Each row is a point. To make a cloud, some directions were put in groups of two or more. Within a group, all points are equally far from the middle, so they leave a hole (a ring in 2 directions, a hollow ball in 3). The other directions are filled evenly. Then the cloud was stretched, turned, moved and blurred a little. Count the holes, and give their numbers of directions, smallest first.
In the rows, 128 means zero.

Cloud (14 x 2)
[[157 103]
 [160 133]
 [132  84]
 [131 158]
 [ 93 101]
 [162 130]
 [127 159]
 [ 89 110]
 [142  87]
 [ 99  94]
 [ 90 134]
 [112  86]
 [111  87]
 [117 158]]
Holes: 1 (2)

Cloud (22 x 3)
[[144  85 111]
 [ 91 122  82]
 [156  83 139]
 [113 134 154]
 [151  92  85]
 [144  91 129]
 [142 114 116]
 [165 113  84]
 [158  81 151]
 [160 153 172]
 [140 117 145]
 [124 121 174]
 [116 133 172]
 [128 112  83]
 [134 123 125]
 [173  83 140]
 [101 135 170]
 [170 155 148]
 [144 156 142]
 [172 142 154]
 [131 123 160]
 [161 122  84]]
Holes: 0

Cloud (28 x 4)
[[103 160 176 150]
 [101  92 131 110]
 [144 103 191 104]
 [125 159 106 134]
 [109 191 164 107]
 [133 143 177 158]
 [141 155 159 134]
 [123  96 153  85]
 [104 168 163 101]
 [ 88 136 149 156]
 [134 114 127  64]
 [146 150 150 136]
 [128 101 127 135]
 [148 119 110 105]
 [124  92 145 109]
 [103 171 115 104]
 [153  96 175 100]
 [126 114 147 123]
 [109 132 167 126]
 [130 113 136  81]
 [133 148 109  97]
 [112 149 177 143]
 [103 164 192 144]
 [124 161 116 145]
 [134 142 178  86]
 [ 81 137 150  86]
 [ 88 140 137 145]
 [136 114  81  83]]
Holes: 0

Cloud (50 x 6)
[[118  88 161  97 131  90]
 [125 130 130 131  73 176]
 [167 127 140  86  94 156]
 [106 135 160 162 164 131]
 [103 140 108 109 129 157]
 [ 99 115 122 133 149  90]
 [ 96 147 114 121 123 117]
 [154 132 181 137 137 102]
 [ 78 137 143 136 120 133]
 [107 100 127 138 149 182]
 [147 159 128 135 116 169]
 [174 152 160 104 123 169]
 [182  96 140 116 174 104]
 [124  85 161 133 199 121]
 [131  98 142 113 175  91]
 [194  94 149 121 137 135]
 [141  89  99  91 116 138]
 [166 124 135  94 178 117]
 [142  86 110 126 152 163]
 [143  97  96 123 142 144]
 [158 129 134 170 128 106]
 [126 119 126  94 161 103]
 [140  61 137 105 106 125]
 [123  93 163 111 185 171]
 [134  80 175 116 181 159]
 [124 143 174 115 107 116]
 [155 147 174  92 135 146]
 [173 153 146 126 113 172]
 [122 112 123  95 153 178]
 [105 117 124 157 120  86]
 [102 117 138 148 142 183]
 [134 155 127 127  88 107]
 [175 107 130  92 101 124]
 [176 125 136  83 156 148]
 [118  93 113 166 122 112]
 [174 120 164 132 118 186]
 [183 123 145 159 120 157]
 [106 127 167 167 157 151]
 [188 135 140 152 121 152]
 [146 117 126  73 137 160]
 [150 118 122  66 104 125]
 [ 98 105 108 121 115 176]
 [121 163 144 141 144 137]
 [140  80 155 116 163  93]
 [142 123 154  88 105  89]
 [125 101 159 157  93 154]
 [145 106 114 138 174  99]
 [196 120 144 104 141 122]
 [118  75 140 122 159  94]
 [118  95 159 100 161 101]]
Holes: 2 (2, 3)

Cloud (83 x 8)
[[ 87 142 134 154 173 133 103 143]
 [114 143 148 140 162  91  71 137]
 [125 154 122 104 188 201  93 131]
 [134 177 117 152 129  84 156 121]
 [ 99 169 125 145 149 137 142 123]
 [151 146 121 161 146 173 100 112]
 [127 150  66 117 156 120 154 144]
 [147 100  83 151 141 119 136 163]
 [144 157 197 110 129 148 142 124]
 [ 73  97  97 132 134 109 115 116]
 [190 171 155 169 120 140 174 133]
 [ 90 128 132 141 143 106 104 198]
 [113 136 123 148 113 145 130 206]
 [ 98 137 150 123 161 123  97 203]
 [ 54  81 114 123 158 126 100 148]
 [101 152 121 127 135  95  70 141]
 [ 80 174  96 149 113 137 121 146]
 [124 147 117 133 144 188 101 161]
 [154 142 106 104 151 133 105 148]
 [ 92 153  90 120 118  84 185 171]
 [152 155 155 171  93 104 141 165]
 [157 145 126 128 103 166 146 104]
 [117 126 125 178 138  92 158 143]
 [109 113 136 108 154 112 129 195]
 [136 111  91 102 105 125 128 157]
 [189 107 135 119 179 122 142 122]
 [149 111 136 125 116 149 107 127]
 [ 99 147 100 103 117  86 147 142]
 [121 150  75 134 156 101 178 124]
 [ 97 139  99 131 132 155  78 117]
 [125 204  95 138 116 134 146 142]
 [ 87 152 136 142 141 135 150 170]
 [107 141  93 127 118 150 109 109]
 [106 107 137 121 108  96 146 149]
 [132 133 160 129 103 164 154 137]
 [109 116 160 129 142 172 119 154]
 [ 74 147 117 128 120 136 134 129]
 [113 146 118 114 170  99  84 129]
 [146 136 141 130 166 155 159 170]
 [ 95 154 130 140 135 135 159 116]
 [128 164 117  97 133 186 126 119]
 [121 148 139 119  91 186 128 159]
 [ 97 178 133 139 123 143 149 113]
 [ 83 104 165 121 140 156  71 168]
 [108 160 162 148 194 136  97 150]
 [125 124  87 112 106 157 146 121]
 [153 147 142 120 157 148 160 176]
 [ 82 137 145 102 177 150  93 120]
 [120 171 125 127 123 145 121  86]
 [115  93 109 114 192 106  97  80]
 [119 142  78 152 152 107  86 142]
 [ 91 135 101  80 125  98 168 137]
 [ 94 140 148 125 121 104  89 138]
 [147 141 111 124 161  77 158  89]
 [148 137 145 160 170  88 167 119]
 [125 156 114 144 121  73 136 122]
 [113 155 126 157 146  90 122 144]
 [137 130  81 142 174 122  89 140]
 [115 133 156 152 144  99  88 173]
 [120 137  87  78 155 140  92 175]
 [100 123 149  89 167 119 127 129]
 [116 124  89 116 142 146  98 207]
 [127 140  61 130 125 121 136 165]
 [136 191 105 107 104 114 128 131]
 [119 119 109 105 139 187 143 154]
 [137 151 148 122  83 117 150 182]
 [ 89 135 138 139 131 113  94 211]
 [141 101 138 144 149 163 156 128]
 [145 171 112 132 166  98 136 110]
 [150 135 152 118 140 181  90 119]
 [124 166  89  59 156 122 161 139]
 [125 150 135 132  96 184 145 161]
 [150 151 109 145 161  76 199  98]
 [149 152 184 128 112 117 149 123]
 [116 130  91  98 126 136  71 188]
 [ 96  93 153  93 180 150 139 140]
 [134 115 107 103 175 141  85  92]
 [144 134 114 172  84 157 148 131]
 [125 110  89 120 140 116  94  97]
 [163 154 127 132  82 129 111 138]
 [137 151  80 105 192 146 157 134]
 [146 106 126 124 145 164  97 112]
 [143 129 162  97 123 131 187 132]]
Holes: 2 (2, 2)

Cloud (92 x 9)
[[117  96 134 137 122 107 120 156 161]
 [137 105 144 148 144  86 126  77 129]
 [119 173 108 122 146 153 160 110  84]
 [170 152 123 112 139 129 129  94  85]
 [121 132 159  85 171 132 103 139 177]
 [ 90 165 165 147 160 101 157  67 136]
 [110 149 134 125 179 132 152 147 155]
 [ 84 133  89 172 113 130 146  77 111]
 [102 105  88 109 120 156 133 157 121]
 [ 63 170 120 158 143 139 162  99 164]
 [154 133  62 115 108 122 133 107 106]
 [ 89 159 154  70 140 130 132 158 126]
 [ 77  87 155 144 153 138 113 109 155]
 [141 146 115 191  92 109 159  99 135]
 [ 62 179 148 137 129 122 158  74 130]
 [129 108 110 136 174 132 159  77 165]
 [130  97  84 118 149 145  83 141 100]
 [ 86 146 157  77 136 161 110 110 172]
 [108 135 148 163 120 145 100 151  84]
 [106 144 158  74 137 140 114 127 182]
 [149 171  84 112 138 129 144 129  81]
 [101 101 159 111 114 124 121 139 110]
 [186 132 139 139 148 167  99 135 115]
 [123 115 105  98 131 137  98 102  93]
 [153 105 110 116  95 145 127 166 142]
 [ 71 160 130 111 134 155 103 176 128]
 [111 123 135 166  97 134 148  79 141]
 [130  94 159 115 108 137 133 148 138]
 [160 121 115 148 116  98  89 170  94]
 [169 150 127 111 138 126 152 151 144]
 [147 114  76 171 122 141 170 115 144]
 [ 74 169 135 120 116 138  95 101 160]
 [ 82 180 160 136 140 117 172  87 120]
 [152 107 119 126 149 131 156 148  87]
 [188 108  90 137 136 146 107 171 114]
 [ 63 137 118 126 121 100 132 106 167]
 [ 98 159 164 141 120 103 159 115 100]
 [135  96 107 152 120 167 134 161 153]
 [127 123  58 163  94 123 128 158 105]
 [145 108 100 143 132 150  98  86 152]
 [ 98 154 131 159  92 133 144 145  90]
 [120 131 140 125 109 157 173  94 119]
 [124 121 123  79 133 171  83 170  99]
 [106 115 133 121 115 116  91 117  87]
 [132  81 173 127 146 137 107 113 152]
 [ 91 112 157 144 134 127 123 169 148]
 [ 79 167 138  83 118 140 101 117 164]
 [143 156 140 151 179 148 113 107 154]
 [137 124  82 181 145 106 120 148  91]
 [120 130 146  87 159 177  83 170 105]
 [106 162 119 125 104  90 119 116  79]
 [170 111 129 147 137 101 151  75 117]
 [ 91 107 107 138 155  95 131 102 102]
 [122 100 120 110 156 126 144  87 170]
 [132 117 111 117  76 128 124 124 121]
 [142  95 136 163 154 119  84 159 126]
 [118 130  84 167 100 120 126  72 118]
 [103 162 117 122 140 166  95 104 173]
 [115  93 138 110 182 144 124 100 169]
 [120 129  98 197  99 147 144 108 131]
 [ 92 179 120 112 106 123 139 163  98]
 [115 150 152  97 179 110  87 110 144]
 [ 98 147 142 142 170 127 110 106 193]
 [ 68 127 129 153 154 102 146  71 117]
 [160 131  62 114 115 121 136 117 127]
 [135 148 145 108 158 127 178  89 110]
 [ 74 167 168 141 122 119 154  81 146]
 [124 102 132  86 162 129 142 139 127]
 [106 130  82 192 113 126 141  82 145]
 [120 192 111 140  85 125 132 143  98]
 [121 136 111 125 175 136 147  80 182]
 [ 71 171  97 131 158 129 141 133 110]
 [148 101  99 152 139 116 123  72 154]
 [118 152 132 123 194 140 113  78 127]
 [124 124  82 189 144  97 124  97 156]
 [104  96 107 142 112 174  93 162 128]
 [ 89 143 120 160 169 107 151 119 173]
 [105 130  77 140 119 147 162  84 104]
 [126 134 129 197 106 132 147 113 149]
 [146 114  71 160 102 133 164 138 133]
 [ 83 145 153 139 170 125  84 105 121]
 [126 174 133 128 141  87 180 112 145]
 [147 142 113 106 103 147 124 110  77]
 [ 56 174 135 114 122 110 144  79 140]
 [114 176 103 161  81 110 141 107  92]
 [ 88 142 146 125  88 128  98 132 116]
 [110 126 151 126 160 171 137  82 178]
 [148 104  95 134 154 136 110  88 162]
 [107 153 143  82 127 156 152 164 126]
 [101 158 119 128 157 118 115  89 191]
 [132 120 137 139 187 155 135  84 169]
 [115 151  91 183 104 103 175 123 146]]
Holes: 3 (2, 3, 4)
